Every row gives one point. Each copy is the shape, with its points in the same order, turned, moved and blurred by noise. Is it also mirrored, or only turned?

Shape (5 x 2)
[[ 2.2 -3.5]
 [ 0.0 -3.3]
 [-1.0  4.3]
 [ 0.0 -4.0]
 [-1.9  0.2]]
Copy 1 (5 x 2)
[[ 0.9  3.5]
 [-0.6  2.4]
 [ 2.9 -4.7]
 [-1.2  2.8]
 [-0.4 -2.1]]
Copy 1 is: mirrored
Copy 2 (5 x 2)
[[-1.6 -5.4]
 [ 0.6 -4.3]
 [ 1.3  3.2]
 [ 1.0 -5.1]
 [ 2.3 -0.6]]
Copy 2 is: mirrored
Copy 3 (5 x 2)
[[-0.7 -2.7]
 [ 1.0 -2.9]
 [ 2.2  4.9]
 [ 1.0 -3.3]
 [ 2.7  1.2]]
Copy 3 is: mirrored
Copy 4 (5 x 2)
[[-0.4 -3.5]
 [-1.8 -1.9]
 [ 3.0  4.0]
 [-2.3 -2.3]
 [-0.3  1.9]]
Copy 4 is: only turned

Shape (9 x 4)
[[-1.6  3.6  2.3 -2.4]
 [-3.7 -1.7  0.7  3.2]
 [-1.4  3.0 -0.1 -2.1]
 [ 0.3 -1.9  0.2  0.9]
 [-2.3  1.5  0.3 -2.5]
 [ 5.1  4.1 -4.6  2.9]
 [-0.1 -1.1  3.0  2.5]
 [ 0.5 -1.6  2.6  3.8]
 [ 2.9  0.8 -3.0  3.7]]
Copy 1 (9 x 4)
[[-3.3 -2.8  1.2 -1.3]
 [-2.0  3.0  0.7  4.3]
 [-2.3 -2.8 -0.8 -0.5]
 [ 1.1  2.1  0.0  0.8]
 [-3.0 -1.1 -1.0 -0.8]
 [ 5.6 -5.0 -0.8  3.0]
 [-0.1  2.6  2.8  1.2]
 [ 1.2  3.1  3.3  2.0]
 [ 4.7 -1.1 -0.5  3.5]]
Copy 1 is: mirrored
Copy 2 (9 x 4)
[[-1.2 -1.3  2.1 -4.4]
 [-3.5  5.0 -0.4 -0.6]
 [-0.5 -0.8  3.2 -2.3]
 [-1.0  1.4 -1.9  0.7]
 [-2.1 -0.9  2.5 -1.5]
 [ 8.1  1.4  0.2  0.5]
 [-1.5  2.5 -3.2 -2.1]
 [-1.1  3.3 -3.9 -1.8]
 [ 4.0  3.2 -1.1  1.2]]
Copy 2 is: mirrored
Copy 3 (9 x 4)
[[-1.3  4.4 -0.9 -1.6]
 [ 4.9  3.1  0.2  3.7]
 [-0.2  2.7  0.4 -2.2]
 [ 1.6  0.2 -0.8  3.2]
 [-0.5  3.1  1.4 -0.3]
 [ 3.4 -5.4 -2.9 -4.2]
 [ 2.6  2.1 -3.2  3.5]
 [ 3.6  1.4 -3.7  4.1]
 [ 4.0 -3.6 -2.0 -0.4]]
Copy 3 is: mirrored
